Rows are points. Each copy is the shape, with its points in the same order, turned, moved and blurred by noise. Say if it was mirrored as well.

Shape (9 x 3)
[[ -35   90    4]
 [ -14  -32   -3]
 [  35  -20  -47]
 [ -20   48   10]
 [  -7  -36  -57]
 [  68   -1  -24]
 [ -16  -43 -100]
 [ -12   56   10]
 [  -1   19  -16]]
Copy 1 (9 x 3)
[[-45  70 -51]
 [ 13  -6  30]
 [ 55 -16 -18]
 [-31  35 -24]
 [ 58  10  20]
 [ 33 -41 -54]
 [100  29  13]
 [-40  39 -40]
 [  8  12 -22]]
Copy 1 is: mirrored
Copy 2 (9 x 3)
[[-47  84  -7]
 [-27 -40   6]
 [  1 -44 -40]
 [-22  40  -2]
 [-38 -53 -36]
 [ 37 -18 -50]
 [-60 -73 -64]
 [-20  49   2]
 [-14   9 -19]]
Copy 2 is: only turned

Shape (12 x 6)
[[ 79  34  31 -35  -2 -41]
 [  0 -37 -54  33  32  -8]
 [ -5 -26 -42  48 -56  47]
 [  7 -35 -50  27  11  16]
 [-58  -4 -11  29  19 -27]
 [-54 -68 -44 -18   7  50]
 [121  69  22 -35  18 -25]
 [ -6 -31   8  22  31  60]
 [ 14 -64 -11  44  10   1]
 [ 86  17  37 -44  -2 -72]
 [  3 -43  22   2  -6  35]
 [-47 -34  22  26   8  11]]
Copy 1 (12 x 6)
[[  69  -66    0  -42  -36  -51]
 [  22   31  -42   37   47  -50]
 [  -3   31  -72   58  -21   18]
 [  23   29  -57   35   27  -26]
 [ -25   43   16   17   25  -42]
 [  27   98  -37    9   35   18]
 [  69 -107  -35  -64  -26  -61]
 [  15    8  -31    8   51   31]
 [  39   15  -25   59   32  -11]
 [  95  -60   18  -38  -47  -66]
 [  36   12  -12   14   15   29]
 [  -8   36   18   20   24   12]]
Copy 1 is: mirrored
Copy 2 (12 x 6)
[[ 72  30  54 -59  39   6]
 [ 12 -12 -24  39   9 -42]
 [-17   2 -39   6 -76  15]
 [ 15  -9 -43  29  -7 -14]
 [-49 -14  23  31  18 -12]
 [-39 -60 -67 -13  -1 -11]
 [109  64  40 -58  67  27]
 [ 14 -46 -35  15  12  46]
 [ 31 -49 -12  35 -20  -9]
 [ 76  15  80 -64  40 -28]
 [  8 -48  -7 -13  -5  29]
 [-29 -52  11  17   5  13]]
Copy 2 is: only turned

Shape (13 x 8)
[[ 65 -37  -8  34   9 -69  52  -7]
 [-22 -25  27 -19  27 -37   5  48]
 [  9 -25  25  -6  38  55   2 -50]
 [-10 -33  44  15 -14 -66 -54 -70]
 [-66  -7  16  41  28  30 -18 -32]
 [ 34  94 -34  17  -5  -3  76  -1]
 [ 30  44 -28 -47 -44  36 -37  33]
 [-35 -11 -48  32  15  39   3 -15]
 [-66 -33  71 -26 -19  37   3  13]
 [ -6  25  54 -58 -21 -51  30  62]
 [  3  15  46  19  16 -34 -24 -35]
 [-37   1 -49 -71 -15 -43 -11  25]
 [-47  70  60  28 -17 -22 -46 -63]]
Copy 1 (13 x 8)
[[ 31  -8  14  67  -4 -59  46  53]
 [-38 -19  26  -8  -7 -14   0  63]
 [ 21 -15  18   6  18  35  16 -31]
 [-32 -49  65  66 -22 -38 -32 -33]
 [-49  -9  11  23  64  14 -27 -44]
 [-20 107  -9  64 -15  -2  87  17]
 [-13  56 -15  18 -96  47 -14  13]
 [-15  16 -52  18  31  12 -10 -20]
 [-36  16  65 -50  11  16 -57  -2]
 [-61  48  63 -21 -56 -23   0  82]
 [-41 -16  66  61  -5  -2   5 -14]
 [-70   0 -18 -17 -86 -35  -9  22]
 [-86  22  78  71   0  11 -12 -65]]
Copy 1 is: mirrored
Copy 2 (13 x 8)
[[ -1 -44  15  -1 -32 -40  88  15]
 [-44 -30  48 -45  21 -31 -11  33]
 [  8 -10 -10 -41  36  17  -5 -76]
 [-54 -18  27   9 -30 -88  -7 -82]
 [-61 -13 -15  20  48   3 -39 -41]
 [ 37  74   4  36   8  17  49  52]
 [ 65  33  12 -26 -14 -31 -71  30]
 [-10 -12 -57  13  38   1 -25   0]
 [-65  -5  31 -56   0  29 -72 -25]
 [-30  29  89 -58 -23 -23 -14  56]
 [-19   2  53  17  11 -42   2 -45]
 [-24  28 -16 -56   1 -83 -35  55]
 [-49  58  50  62   7 -39 -45 -66]]
Copy 2 is: only turned

Shape (15 x 9)
[[  6  18  77 -31 -12 -36 -18   8  30]
 [ 50   7  80   6  56  23  -2 -31 -13]
 [ 21  22 -22 -10  39 -74 -18  16 -28]
 [-24  33  18 -40 -41  24 -18 -49  50]
 [ 50  26  11 -62 -52 -76 -58  13 -37]
 [ 12 -46  -6 -60 -43   7 -69 -31 -45]
 [-28 -23  37  54  40  14   6 -47   4]
 [ 34  39  -1   5 -31  27  14 -26  53]
 [ 14 -77  28 -27 -58 -40  42  25   6]
 [-16  -3 -20 -17 -35 -72  14 -40  30]
 [-33  42  78  26  -7 -37 -22  53 -39]
 [-50   4 -28  44  42 -46  36  23 -34]
 [ 35  11   6 -43  57 -29  -7 -17  26]
 [ 44 -76  31  35 -31  26 -24  53  27]
 [-48 -17  84 -19  21 -69  38  30  32]]
Copy 1 (15 x 9)
[[ -46   45   27  -23    8  -35   13  -13   45]
 [   5   44   46   23   -5  -84   40  -46  -32]
 [ -12   29  -54  -29   20  -47   -3   26  -45]
 [ -43   11   13  -23  -82    6   10  -39   26]
 [  -3   76    8 -101  -11  -28  -37   34   -7]
 [  18    7   47  -52  -33   27  -57   11  -35]
 [ -27   21    9   91  -14  -15   28  -27  -30]
 [   5   25  -22   -9  -93  -25   28  -24   29]
 [  58   45    2  -10   41   49    6   -4   48]
 [ -22   49  -73  -15  -14   32  -19  -26   11]
 [ -68   77   25    3   27  -22   51   72   -6]
 [ -25    7  -73   36   28    6   54   40  -51]
 [  -4    1  -29  -31    9  -64   10  -39  -20]
 [  60    3   37   47   -4  -25   -9   42   53]
 [ -57   38   -2    7   78    2   39  -23   41]]
Copy 1 is: mirrored
Copy 2 (15 x 9)
[[  40   35  -51  -33  -52   27  -42    4   44]
 [ 104   41  -64  -29   43   36  -21  -14   21]
 [  43  -12  -52  -22   -1  -68  -53   31  -24]
 [   9   46   19  -25  -32   11   26  -29   52]
 [  63  -20   24  -34  -64  -21  -83   57    7]
 [  36  -32   65  -31    2   16  -63  -30   -6]
 [  42   27  -71   26   29   10    5  -69   -1]
 [  26   18  -16   -6   -1    5   52   22   54]
 [   4  -74  -47  -38  -52   63  -12   -3  -21]
 [  17  -32  -30  -18  -69  -43   13  -22    4]
 [  33   67  -67   34  -42   27  -73   31  -31]
 [  -4    7  -92   18    4  -45  -11   -4  -78]
 [  50    6  -54  -72   19  -38  -22   -3   30]
 [  -6  -55  -49   18   33   82  -43   14   38]
 [   8   29 -121  -47  -74   26  -38  -25   -7]]
Copy 2 is: mirrored
Copy 3 (15 x 9)
[[  -7   51   46  -28   11  -68  -16  -45   27]
 [  28   21   37  -62   11   34   -8  -82  -15]
 [  29   27    5  -25   37  -65    4   15  -67]
 [ -58   40  -15    6  -46  -33   -6  -49   25]
 [ -14   52   30  -24  -17 -112  -81    2  -49]
 [ -44  -27    7  -32  -56  -48  -90    8  -31]
 [ -13  -24   21    6   35   30   28  -53   -4]
 [  12   49   -6   26  -33    4   -5  -32   33]
 [  26  -32   80   42  -27  -76   -5    2   17]
 [ -13    1  -10   53   -9  -86    6  -18  -24]
 [ -46   56   80  -18   66  -27   -1    7   -2]
 [ -10  -12   20    8   63  -17   59   43  -42]
 [  34   10  -24  -52    2  -44    6  -36  -19]
 [  40  -28   36   13   16    4  -74    8   70]
 [  -7    5   62  -22   50  -84   63  -53   25]]
Copy 3 is: only turned
Copy 4 (15 x 9)
[[  8  33  87 -21 -69  -1   2 -18  20]
 [-11 -28  89 -20  13  76  16 -46  12]
 [  2  47  58  11  48 -52  -4 -43  30]
 [ 12  58 -12 -36 -70  55 -11 -37  27]
 [ 88  43  51 -52 -10 -69   7 -40  17]
 [ 62 -29 -17 -71 -19 -20 -57 -27  12]
 [-26 -16  38  41  -5  59 -45 -41  12]
 [ 16  42   4   1 -30  57  37 -40  43]
 [ -5 -45   4  -5 -80 -72  35 -23   4]
 [ -4  48 -16  21 -52 -36  -7 -72  43]
 [ 31  53 111  37 -35  -5 -14  -4 -63]
 [-46  37  10  75  28 -25 -23 -15 -29]
 [-31  32  54 -40  25   9  12 -42  52]
 [ 30 -63  38  38 -39 -10  13  54  55]
 [-72  20  95  19 -88 -41  -8 -34  -8]]
Copy 4 is: only turned

Shape (18 x 12)
[[ 50  37 -43 -11 -71   0  54 -35  43  19  49 -38]
 [-34 -24  26   6  24  35 -72   9  17  49 -36 -55]
 [  6 -90 -61 -51 -36  42 -21  -4 -47  28  64   9]
 [-11  -6 -10  64 -24   9 -10  17  49 -38   2   7]
 [-29 -54  20  41  42   0  40  37  29 -55  21  32]
 [-12 -45  26  26 -26  33  15  76  54   8 -14  20]
 [-14  10 -37  50  47 -79  66 -53 -18  35  19 -19]
 [ -4 -56 -50 -50  49 -94  31 -45 -61 -67  23 -20]
 [ 27   8  24 -35 -18 -23  32  14 -71   9  13 -76]
 [ 51  37   6 -21 -49  38 -43  49 -35  13 -23  38]
 [  2  -4  -8  36  -9  38  27 -51 -74  35  41  11]
 [ 21 -13  42  10  11   3 -35  -3  10  11  45   0]
 [ 76 -32 -15  79  40  16  28 -15  59  -4  53  -6]
 [-30 -19 -28 -12  43 -20  21  23 -40 -12  42  14]
 [ 60  28  20  49 -49 -44 -25   1 -12   7 -17  46]
 [-29 -27  54 -20  36 -63   0 -26  45   1 -25  31]
 [-28 -36 -15  24 -33 -38  41  52  52 -47 -38  25]
 [ 14  -3 -15  34 -70 -24 -66  -9 -24  68  60  48]]
Copy 1 (18 x 12)
[[  58   -7   18  -42  -35    7   71   -8  -32  -72  -45  -77]
 [ -43  -29  -10    2    1   54  -76  -17   29   28  -73  -64]
 [  21 -103  -51  -58  -20   23  -56   27  -71  -59   -7   -5]
 [ -34    0   34   41   -3    9    3  -11   16  -75  -21  -18]
 [ -76  -38   62   33   45  -23   -2  -18   -4  -41   28   17]
 [ -80  -47   44    9  -23   41    5   29   22  -37  -26    1]
 [  10  -17  -38  -15   45  -80   67  -55   -1    7    4  -56]
 [  21  -40   -9  -59   26 -121  -50  -48   -5  -44   71  -31]
 [  27   12    0  -46  -32  -14  -21   37  -32   24   37  -74]
 [  51   27   24  -15  -54   48  -40   46   -6   -4  -35   34]
 [  40  -19  -32   -6   13   32    9  -34  -71   10   29  -20]
 [  18  -50   43   24   -1   -3  -40  -10  -36    8  -41  -33]
 [  37  -91   44   51   62   25   44   -7   14  -52    4  -53]
 [ -18  -18   -4  -31   46  -42  -35   15  -35  -14    8    2]
 [  58   10   20   49  -55  -19   12    9   22   -8  -20   12]
 [ -41  -53   52   -2  -16  -61  -24  -67   35   16  -31   -1]
 [ -79   -9   40   -3  -32  -28   22   10   55  -69    8   12]
 [  53  -43  -45   50  -48  -11    0   19  -64  -14  -77    5]]
Copy 1 is: mirrored
Copy 2 (18 x 12)
[[ -11   84  -28   25 -100  -41   32  -31  -19   31   14    9]
 [  10   28   40  -42    5   70  -61   31   33   20   -7  -31]
 [ -35  -11  -79  -42  -42   44  -58  -23  -56   62   22   52]
 [   7  -21    1   46  -42    7  -14  -25   49  -24    0   -3]
 [  30  -78    7    9    1   24   24  -44   28  -23   60   12]
 [  30  -28   21   13  -36   72   23  -10   44    2  -10   53]
 [  14   55  -19   26   54  -72    9  -35   22   30   89   -8]
 [  50  -22 -106  -52   40  -69  -13  -20  -53  -10   77  -21]
 [  32   59  -16  -11   -8   -4    2   61  -74   -5   48   23]
 [ -46  -11    8    1  -33   -2   -3   69  -23    7  -64   54]
 [ -56   24    9   35   17   -7  -34  -29  -65   35   44   28]
 [   1  -11   46  -27  -41  -11  -39    4   -1    8   33   22]
 [  24  -38   33   50  -69  -31   -1  -38   21   76   65  -16]
 [ -20  -26  -44  -25   23   -4    7    3   -4   -1   74   22]
 [   7    1   26   40  -17  -75  -26   21   12    0  -39   62]
 [  52   -4   36  -72   33  -31    6  -44   36  -19    3   11]
 [  55  -27  -42   22   -9   16   40  -33   56  -39  -15   32]
 [ -54   29   -1    5  -37  -40  -91   -9   21   27   -3   97]]
Copy 2 is: mirrored

Shape (16 x 12)
[[-12  36 -60 -62   9 -49 -56   6 -72  89 -13 -24]
 [ 34  56 -45   9 -21  29 -33 -19  37 -80 -46  34]
 [ -5  12 -66 -31  14  51 -14  35  51 -30   8  53]
 [ 28  62 -31  60  15   9 -33   0 -10   2 -12  79]
 [  5  31 -16  -7  40   2 -15 -41  65 -22 -51  44]
 [-38  29 -50 -26   4 -36   6 -29 -35  63  49 -22]
 [ 21  18  21  34  17  49 -20   3  31 -14 -42  12]
 [-20  -4 -45 -58  19 -22 -61 -44 -81  26  21 -36]
 [ 15 -92  -8 -25   4 -48 -17  32  -4 -30  24 -42]
 [ 57  67   5 -44  25  23  -4  -7   4 -31  10  24]
 [-36 -53 -14 -71 -13 -24 -48 -41 -96  70  41   3]
 [ -7 -19 -49 -35  49 -14 -86 -27 -48  62  61 -46]
 [-29 -43  18 -15  73 -20 -25  35 -37 -53 -13   3]
 [-30  54 -23  13  10  26 -21 -12 -16 -30  -6  -5]
 [-15  57  16  -7   3 -29 -74  -5  19 -28  14  31]
 [  1  44  -9 -21 -22  60 -27  33  67 -24 -26  16]]
Copy 1 (16 x 12)
[[ -59   15  -15  -59  -39   -7    4   48  -84  -37  -34  -33]
 [  15   69   34   13   22  -12  -15  -95   16   -4   16   49]
 [ -21   23   45   15   16  -56   50  -23   -1    0   49   74]
 [ -13  -19   41  -15    8  -14  -33  -67  -30   56   35    4]
 [  -3   40   74   34  -30  -21  -20  -23   33   22   -5   32]
 [ -31    9  -26  -26  -42  -44   40   32  -25  -13   16  -77]
 [ -29    2   45   36   18   33  -28  -37   36   -2   39   29]
 [ -59   38  -24  -75    2  -15   29   40   -6  -30  -43  -45]
 [  -9   51  -47  -38   23   32   34   88   45   11   43   36]
 [  19   15   66   -5   15   28   51  -44   -4  -14    1    0]
 [ -56  -33  -59 -101  -34  -24   39   59   21  -32  -39  -28]
 [-106   32   -1  -87  -10   -6   48   52    1   -5    4  -46]
 [  -4   12   22  -19   79    1  -13   82   34   11    5   24]
 [ -17   26   22    5   41  -29  -13  -32    9  -26   23  -26]
 [  17   31   63  -65   -6  -13  -30  -12   13  -16   45   -4]
 [ -12   25   57   28    1   -8    8  -43   13  -54   60   60]]
Copy 1 is: only turned
Copy 2 (16 x 12)
[[  20 -111  -34  -12  -39   40   35   80   32  -16   -1   49]
 [   3   30  -67  -57  -26  -30  -61  -42    0  -22  -39  -21]
 [ -45   39  -45  -37  -25   21  -64   -7  -38    5    4   51]
 [  49  -11  -55  -20   19  -24 -101  -16   27    9   15   25]
 [ -29   37  -54  -26   32  -27  -39   -8   25   30  -56    3]
 [   5  -48  -39   37  -19    6   51   47   16  -23   42   27]
 [   5   23   15  -18  -15  -22  -62  -21   43   29  -33  -10]
 [  46  -69  -32   28  -48   52   59   18  -12  -27  -32   39]
 [  -8  -51   33   15   -6   25    2   20  -94   31  -21  -56]
 [  46   25   -6  -64   -4   -7    3  -30   -8    4  -20   38]
 [   4 -109    8   61  -22   30   45   15  -20  -45  -30   80]
 [  38  -73  -46   53  -68   56   42    7   -6   37   -4   47]
 [  22   -5   19   25   36   85  -21    4  -40   19  -53  -12]
 [  22   29  -35   -1  -28   28  -25  -11   33  -40   -5  -11]
 [   4  -32  -43  -37   28   35   -5  -66   24   10    7    3]
 [ -55   26  -13  -63  -39   14  -54  -46   11    1   -3   -3]]
Copy 2 is: mirrored
Copy 3 (16 x 12)
[[ 49  31 -18  34  29 -48 103  29  55  39  90 -37]
 [ -7  59  52  -7  60   5 -59  49  70  23 -38 -30]
 [ 24   6  12 -26  84  32 -55  93  35  -3  12 -22]
 [-24  26  32  30  55 -81 -31  89  39  17 -11   6]
 [ 16  -4  12  -7  69 -22 -26  45  95 -23 -54 -15]
 [ 48  46 -62  16  65 -38  69  24  -2  22  35   4]
 [  4 -20  56  19  39 -20 -26  30  14 -20 -52  -9]
 [ 50  40 -58  61  22 -20  31 -29  45  19  73 -43]
 [ 42  16 -56   3 -57  53   0  15   6 -40  15 -10]
 [-40  37  46  -5  83 -11   3  12  40 -53  14 -13]
 [ 45 -10 -88  17   8 -45  39 -43   5  43  95 -42]
 [ 90  27 -51  69  28 -55  33   1   1 -27  70 -59]
 [ -4 -25 -47  73  -5  45  -8  36  49 -40  17  -9]
 [ -9  29  11  58  71   1   3  32  22  28 -21 -24]
 [-38  32 -20  17  43 -32   7  44  43 -15 -33 -81]
 [  5  -3  52 -26  78  29 -14  53  21  20 -34 -47]]
Copy 3 is: mirrored
Copy 4 (16 x 12)
[[ -22   68    0   12   -3  121  -26   63  -28   30   53   49]
 [ -27    1  -24   31   34  -10   28   30   95  -37  -48   -6]
 [   6   25   27   21   29  -28   41   12   54  -46   52   -6]
 [  30  -18   11   56    9    4   21  105   42    6  -23   10]
 [  28  -27   -9   21   72   23   56   -1   48   -3  -18   16]
 [ -60   28   15   27    5   45    4   38  -39   77   55   45]
 [  29  -30   -7   34    1   12   31   10   30   -4  -34  -41]
 [ -54   36  -26   20   33   72  -64   35  -51   21   45   35]
 [  -9   -3  -61  -80  -22  -19  -33  -17  -21    9   44   11]
 [  14   19   17   61    2   -6  -14  -16   45    4  -33   46]
 [ -54    9   33  -20   20   63  -74   38 -100   14   50   39]
 [  -8   15  -17   22   23   62  -82   35  -34   58   96    4]
 [  38   25  -66  -12   22  -19  -10    6  -68  -24    8    3]
 [ -27   32  -20   52   18    9   18   35    0   16  -21  -23]
 [  22   42    8    1   59   -1  -14   44   25   41  -38    1]
 [   8   27   29   15    7    6   37  -14   68  -20  -19  -47]]
Copy 4 is: only turned
